Rows are points. To make a cloud, some directions were put in groups of two or more. Within a group, all points are equally far from the middle, so they leave a hole (a ring in 2 directions, a hollow ball in 3). The other directions are filled evenly. Then the cloud was stretched, turned, moved and blurred a little. Count the holes, and give their numbers of directions, smallest first.
(in the rows, 128 means zero)

Cloud (13 x 2):
[[102  99]
 [ 88 119]
 [179 103]
 [184 109]
 [ 86 145]
 [ 89 160]
 [192 164]
 [134  86]
 [103 184]
 [180 105]
 [181 106]
 [ 90 117]
 [134  86]]
Holes: 1 (2)

Cloud (28 x 4):
[[ 81 163 110 172]
 [165 167 177 114]
 [ 88 114 177 171]
 [130  91  82 146]
 [193 142  79 101]
 [102 177  76 144]
 [ 74 110 176 117]
 [166 178 170 140]
 [162  87 128  95]
 [134  97 185 128]
 [127  87  84 134]
 [ 79 101 155 100]
 [184 169 111 164]
 [150  91 163 102]
 [ 82 155  98 168]
 [ 92 126  73 130]
 [168 166  88  70]
 [148 204 145 148]
 [ 70 161 171 133]
 [116 165  71  89]
 [131 187 168  98]
 [ 95 120  95 175]
 [178 157  92  73]
 [140 118 169 179]
 [186 116 105  88]
 [146 121 170 176]
 [ 99 162  66 126]
 [107  80 150 101]]
Holes: 2 (2, 2)

Cloud (56 x 6):
[[165 117  93 181  78 105]
 [187 126 159 122 149 142]
 [130 175 113 159 132  81]
 [109 165 200 163 130 161]
 [151 121 166 174 177  99]
 [160  86 182  73  74 121]
 [186 133 104 160 135 196]
 [114 206 163 124 188 162]
 [114 168  94 175 154 222]
 [104  96 190 128 152 145]
 [176 145 115  56  82 102]
 [114 166 192 169 151 136]
 [111 139  97 170  92 136]
 [162 113 133  74 152 155]
 [161 173 133  89 112 117]
 [133 110 119 191 146 139]
 [105 191 147  97 172 127]
 [151 138 169 149 139 203]
 [ 62 107 135 162 174 169]
 [118 131 148  64 124 199]
 [234 121 112 130 107 159]
 [169 131 171 104  86 186]
 [103 165 147  70 112 198]
 [ 69 155 153 204 161 145]
 [177  86 148 109 119 155]
 [115 132 129 218 186 145]
 [115 164 112 167 127  95]
 [158 123  65 101 145 133]
 [109 146 193 109 181 180]
 [129 176 133 117 168  62]
 [155 188 113 112 102 125]
 [120  94 158 155 127 137]
 [ 69 125  94 110 162 124]
 [ 98 181  87 165  93 182]
 [107  93 175 141 103 196]
 [ 51 159 118 134 159 121]
 [120 192 136 101 149 137]
 [194 175 143 141 136  78]
 [ 93 170 173 102  72 150]
 [130 154 177  79 161 114]
 [125 102 186 127 168 123]
 [161 109 135 118 141 183]
 [132  95 111 169 140 119]
 [ 40 163 124 172 161 153]
 [176 170 125  87  88 142]
 [185 167 143 112 178 112]
 [209  99 134 110 105 153]
 [ 91  84 152 140  84 206]
 [117 130 113  87  88  75]
 [ 94 197 118 181  88 162]
 [ 70 119 129 178 160 183]
 [ 98  78 138 137 128 160]
 [178 127 120 131 181 157]
 [118 121 199 110  78 158]
 [ 67 118 131 169 123 167]
 [176  72 161 111  84 121]]
Holes: 1 (3)

Cloud (93 x 9):
[[119  54 173 169 138  89 185 116 114]
 [152  90 192 121 162 170 181  85 161]
 [123 111 188  90 100  67 147 118 205]
 [139 133 147 131  58 172 155  80 213]
 [173 108 210 100 112 122 108  75 167]
 [125 135 162  77  95 103 162 163 208]
 [147 156 133  97  39 176 119 119 182]
 [151 101 172 146  71 131 155  75 198]
 [115  77 178 172  91 120 163 124 155]
 [ 96  75 128 111 156 138 157 123 170]
 [136  71 102 107 119  80 169  95  91]
 [147 115 174 133 148  48 168 133 107]
 [164  93 207  64  89 103 177  98 137]
 [105 119 136  97  90 144 199  94 188]
 [ 66 118 141 118  59  58 189 156 158]
 [114 160  83 123 129 149 115 156 127]
 [168 131  67 128 138 171 102 144 148]
 [115  99 121  83 175 134 134 100 165]
 [160 149 160 166 116 101  71  95 119]
 [189 114 166 133  99 156 161 133 172]
 [176  90 185 110  94  91 207  69  97]
 [150 144 153  88  68 155 156  54 177]
 [107 129  90  87  63 109 181  90 166]
 [123 149 182 158 115  76  85  87  91]
 [153 117 139  64 148  75 120 176 139]
 [106 109  98 111 169 146 115  68 113]
 [130 106 177 118  37  93 133  86 182]
 [ 94 102 109 132 147 138 172 148  75]
 [161  39 147 100 131  59 193  94 154]
 [133 190  85  85 103 115 117 178 179]
 [106 151 119  89 136 176 173 110 148]
 [191 106 116 131 103 119 113  71 130]
 [ 94 149 155 142 133 150 166 145 118]
 [120 145 126 133  70 165  81 150 131]
 [154  76  81 131 158 129 121  60 178]
 [107  97 172 124 108 139 201 110 178]
 [176 136 144 104 177 118 111 130 172]
 [147 115 126  83 155 160 191 115 185]
 [131  72 189 117 145  72 104 119 166]
 [179 143 145 122  77 133  95 122 125]
 [136 136 113  50 118 131  99 105 196]
 [172  85  95 104  54 109 177  80 147]
 [116  75 206 137  80  36 125 140 158]
 [124 195  90 112 116  82 136 149 151]
 [102 127 133 140 105  56 188 179 133]
 [139  84 213 170 135 149 154  93 106]
 [ 74  62 146  78 113 114  94 167 135]
 [149 100  87 113 203 118 134 114 143]
 [163 159 123 129 118  43 140  96 162]
 [145 173 174  68 108 186  87 105 152]
 [ 96 100 134  87  75 179 168 158 129]
 [200 105 114  91 142  83 192 141 109]
 [ 99  82 160  85  82 183 119 132 129]
 [156 125 126  99  52 187 150 127 159]
 [147 148 141 109 136  81 134 186 184]
 [147  92 168 157 148 147  79  47 133]
 [165 103 156 104 103 220 162  68 139]
 [173 121 163  96  95 159  72 107 220]
 [179  84 139 124 170  91 140  72 174]
 [149 127  87  78 150 161 174 150 108]
 [115 145 154 105 139 165 130 160 167]
 [161 142  80 115 138  91 121  83 105]
 [141 162 169 121  43  86 146 139 149]
 [129  82 168 116  96  79 188  89 196]
 [156 179 189 111 114 133 171  92 126]
 [129 113 137 104 158 113 135 188 176]
 [ 90 103 175 109  78  81 194  86 144]
 [163 124 124  68 172 166 179 127 139]
 [171 132  96  69 138  75 162 103 125]
 [146 145 109 119 201 105 135 128 135]
 [ 77 138 114  74  52 117 153 139 179]
 [ 98 157  98  97 150  76 128 127 125]
 [166 142 137 136 172 139 148 146 152]
 [162 117 159 120 182  98 107  86 183]
 [142 144  86  76 101 143 104 188 159]
 [145 137 188 140  71 141 146  74 189]
 [156 134 203 117 130 128 137  47 182]
 [161 120 170 106 190  81 164  96 138]
 [ 90 144 142 115 153 195 107 120 130]
 [162 113 106 113 132  61  86  91 171]
 [ 79 136 190 103 145 115 143 193 120]
 [127 121 160 130  41 114 144 210 139]
 [102 106 111 110 162 156 143  92 181]
 [ 97  79  98 107  80 173 175 149 140]
 [169  52  94  88 163 124 142 129 149]
 [156  76  92 105  87 188 146  77 205]
 [143 147 194 148 157 110 168  96 140]
 [152 102 186 132  41 126 166 129 151]
 [123 126 155  81  89  97 244 124 117]
 [ 98 149 107  88  64 158 148 162 157]
 [160  74 219 148 154 128 177 120 112]
 [140 120 146  46 116 152 152  71 145]
 [147 100 142 142 151 159 103 164 134]]
Holes: 1 (6)

Cloud (97 x 9):
[[197 143  55 150 103 140 116 173 200]
 [183 177 136  85 111 172 143 141 129]
 [116  87 142  83  79  94 118 144  98]
 [161 161 176 169 149 183 173 157 124]
 [173  92 134 123 166  83 116 168 175]
 [146 114 137 146 200 144 120 157 202]
 [165  93 112 152  82 177 136 174 173]
 [201 167 113 196 164 186 127 131  87]
 [194  55  75 174 130 100 118 110 131]
 [178 103 111 155  64 136 183 168 155]
 [127 116 106  75 109 134 171 111 169]
 [133 109 151  73  75 106 133 137  99]
 [163 119  30 126 113 145 110 169 170]
 [133 118 121  48 167 161 103 142 126]
 [178 120 130  83 139 102 169 120  68]
 [195 176 166 184 142 151 139 148 152]
 [215  81 159 153 110 138 123 154 112]
 [168 140  72 128 129  89 177 170 181]
 [190  99 144 102 103 142 152 117  69]
 [177 119 148 204 152 156  89 141  60]
 [171 183  88 112 169 148 133 112 151]
 [164 190 142 171 128 116 100 156 191]
 [101 148 108 101 107 137 178  96 149]
 [150  81  95 136 115  48 123 168 139]
 [118 141 133  73 108 105 161 103 107]
 [ 98 188 121 121 139 170 163 172 131]
 [178  52 109 195 174  79  96 136 100]
 [ 79  91 136  61 139 109 102 140 107]
 [207 101 162 169 171 159  92 161  85]
 [230 138  58 188 125 116 157 168 152]
 [165 143 151 207 169 104 101 131 155]
 [119 187 110 120 103 155 177 165 111]
 [167 127 168 168 205 131 122  76 112]
 [183  91 121 139 175  99 132 178 181]
 [174 160 120 158 209 199 124 127 114]
 [110 107 123 155 174 101  81 123  67]
 [155 108  64 171 192 156 126 167 110]
 [182  77 142 145 125 132 177 172 160]
 [165 120 159 110 102  96 157 143 188]
 [181 158 100 159 153 115 137 111 211]
 [195 132 104 109 140 152 132  84 142]
 [106 155 145 165 105  99 102 145  90]
 [147 126 187 142 144 194 100 145  95]
 [161 145  96 141 171  69 141 104 138]
 [169 166 142 164  60 147 124 144 156]
 [107 169 140  92 204 166 111 123 123]
 [170 120  43 127 119 115 162 180 150]
 [153  59  78 179 114 101 136 165 143]
 [140 152 130 149 101 150 181 115 212]
 [103 127 144 187 124  79 158 132 127]
 [141 166 122 156 119 144 213 162 140]
 [165 149 141 153 178 160 124  69 113]
 [196 132  95  89 146 109 148 148  67]
 [109 133  75 161 148 171 121 181 125]
 [100  81 162 117 108 141  78 124 121]
 [142 144  86 163 188 161 128 161  76]
 [113 198 103 138 100 127 152 189 162]
 [144 172 176 110 151 151 157 120  81]
 [133 140  97 173 134 146 216 126 120]
 [184  99 152 137  90 137 112 159 170]
 [107 141 110 122 129  68 150 106 112]
 [219 165  91 215 148 131 158 158 143]
 [172 150  94 101  81 207 147 142 179]
 [201 148  83 166 107  85 142 187 155]
 [122  73 128 108  82  81 133 133 127]
 [154 145  99 112 111  78 126 134  63]
 [198 108  82 162 151  53 136 107 120]
 [209 126  91 157  86 132 119 125  58]
 [147 194 103 180 126 174  98 171 161]
 [201 141  83 121 152 130 172 154 192]
 [104 191 113  82  95 117 119 151  94]
 [204  92 129 146  97 184 151 170 102]
 [195  81  72 196 178 178 121 141 141]
 [166 157 152 109  89 156 119 101 112]
 [231  87 130 154 135  88 100 127 107]
 [202 119 112 109 166 128 182  92 122]
 [161 149 133 167 171 161  84 195 161]
 [142  74 117 106 120 107 175 127 161]
 [150 176 149 178 127 204 100 157 161]
 [140 116 202 161 176 126 145  90 102]
 [182 127 111 112 183 179 109 184 107]
 [119 119 167 183 155  92 171 169 111]
 [125 163 152 165 166  81 128 170 158]
 [190 198 121 111 125 182 125 141 146]
 [131 166 123 171 172  85 125 144 189]
 [220  90  83 152 152 203 120 140  99]
 [160 150 112 111  86 110  66 112 136]
 [189  83 145 175 197 105 163 190 127]
 [143 178  80 118  96 127 128 151  83]
 [195  83 128 152  74 111 113 131  80]
 [168  99  63 187 156 185 111 163 121]
 [148 120  89  63 151 145 119 170  97]
 [171  88 152  89 159 106 110 121 136]
 [216 153 105 208 158 165 179 117 171]
 [184 148  97  94 131 156 195 148 123]
 [153 140 111 104 115 141 188 131 209]
 [202  77  86 166 120 192 162 146 143]]
Holes: 3 (2, 3, 3)

Cloud (94 x 9):
[[160 141 118 171 139  66 135  98 118]
 [192 117  95 154 123 121 139 160 141]
 [129 160 100 124 176 154 171 117 110]
 [ 86 166 149 139 114 107 144 118 160]
 [160 154 103 134 175 171 148 148 167]
 [140 173 134 163 159 153 101 106 101]
 [185 136  95 106 153  83 136 170 146]
 [171 175 169 192 112 132 121 143 132]
 [137 143  94 166 172 159 185 147 131]
 [125 182 127 190 130 152 104 101 135]
 [157 135 113 160 158 200 150  79  98]
 [127 182 150 159 169 120  95 169  87]
 [169 155  91 165 102 114 105 104 108]
 [150  78  90 111 129 143 156 124 147]
 [ 78 127 101 136 108 115 161 164 195]
 [105  89 115  92 108  88 103 146 177]
 [199 122 116 119 135 120  65 153 128]
 [155 123 113 143 179 178 146 151 164]
 [202 177 109 184 134 125 105 114  99]
 [182 177  94 169 122 130 131 145 123]
 [105 202 141 213 108 117 112 146  89]
 [120 173 169 170 135  91 153 159 136]
 [150 187  69 144 156 150 155  89 133]
 [156 170 127 151 117 178  81 163  93]
 [188 111 145 154 118 120 100 205 149]
 [ 94 154 100 127 125  88 159 125 106]
 [ 76 197  97 172  83 108 122 129 132]
 [159 164 129 151 136 177 108 104 105]
 [ 93 118 150 169  85 128 114 139 120]
 [112 106 117  98 160 161 176 125 157]
 [125 143 116 112 185 154 115 146 110]
 [208  97 156 137 124  87 163 171 178]
 [181 128 130 130 165 158 125 151 188]
 [175 100 155 131 143 143  95 102  88]
 [116 123  83 157 110 104  64 133 107]
 [155 174 144 170 141 115 149  81 165]
 [192  79 140  91 132  98 140  77 152]
 [ 85 190 125 186 115 144 132 144 166]
 [138 137  71 171 130 128  98  94  59]
 [154 133 119 140 123  41 103 151  91]
 [163 128 118 137 139  90  83 199 168]
 [183 144 151 174 110 157  93 164 133]
 [164 146 149 138 161 133 143  59 137]
 [118 123 102 115 164 127  89 184 171]
 [131 153 146 150 161  96 149 206 149]
 [120 171 117 192 116  87  70 172 134]
 [134 132  97 145 150 174  68 124 119]
 [ 84 177 131 108 123  77 139 114 135]
 [118 122 135 159 161 136 104 113 122]
 [167  86 122  85 123  68 112 149 183]
 [ 73 130 105 135 141 136 156 176 190]
 [138 152 126 145  70 104 120 163 104]
 [138  88 180 145 106  89 143 144 179]
 [195 115 131 129 148  98 166 176 185]
 [132  94 125 126 131 187 125 127 141]
 [176  98 113 126 152 154 135 111  77]
 [107 146 150 148 161 136 130 173 148]
 [132 133  82 163 130 177  86 178 139]
 [161 159 117 173 107  65 120 138 138]
 [131 159 113 106 113 104 155 168 162]
 [175 145  78 132 172 103 127 162 148]
 [129 147 100 135 135 101 166 143  90]
 [116 141 136 159 169 166 192  90 157]
 [150 140  64 143 167 156 159 134 100]
 [116 161 138 183 154  94 122 146  87]
 [169 128 119  97 181  50 180 136 159]
 [172 180 128 114 131 114  99 111 105]
 [195  53 159 143 135  90 100 136 128]
 [202 134  82 145 153 145 120 133  81]
 [171  84 121 141 159 147 176 155 167]
 [ 69 170 108 173 145 116 122 175 103]
 [155 183  88 249 155 164 113 130  94]
 [177 143 148 171 194  89 164 171 147]
 [207 114 143 146 123 134 112  75 115]
 [163 178 173 179 130 123  99 123  76]
 [143  72 154 127 150 141 144 133 144]
 [152 126 157 207 106 162 116 161 161]
 [ 83 168 109 124 116  77 148 109 142]
 [173 155 155 169 192 104 121 109 145]
 [167 155 128 130 148 141 180 137 185]
 [140 163 173 196 115 102  82 182 141]
 [100 132 117 167 146 128 179 165 160]
 [167 165 147 156 150 146 112 155 171]
 [136 120  91  85 148 119  56 123 121]
 [155 182  88 226 141 162 110 127 141]
 [135 175 107 143  98 104 106 102  87]
 [123 150 125 110 127  74 168  98 148]
 [143 179  90 136 147 150  65 112  81]
 [138 153  67 142 180 131 185 131 149]
 [187 134 135 100 157 139 113 179 152]
 [167 185 103 148 131 149 104 106 108]
 [118 157 106 178  90 128 105  85 141]
 [116 139 122 123 120 106 181  89 146]
 [214 135 114 117 156 117  97 163 142]]
Holes: 1 (6)
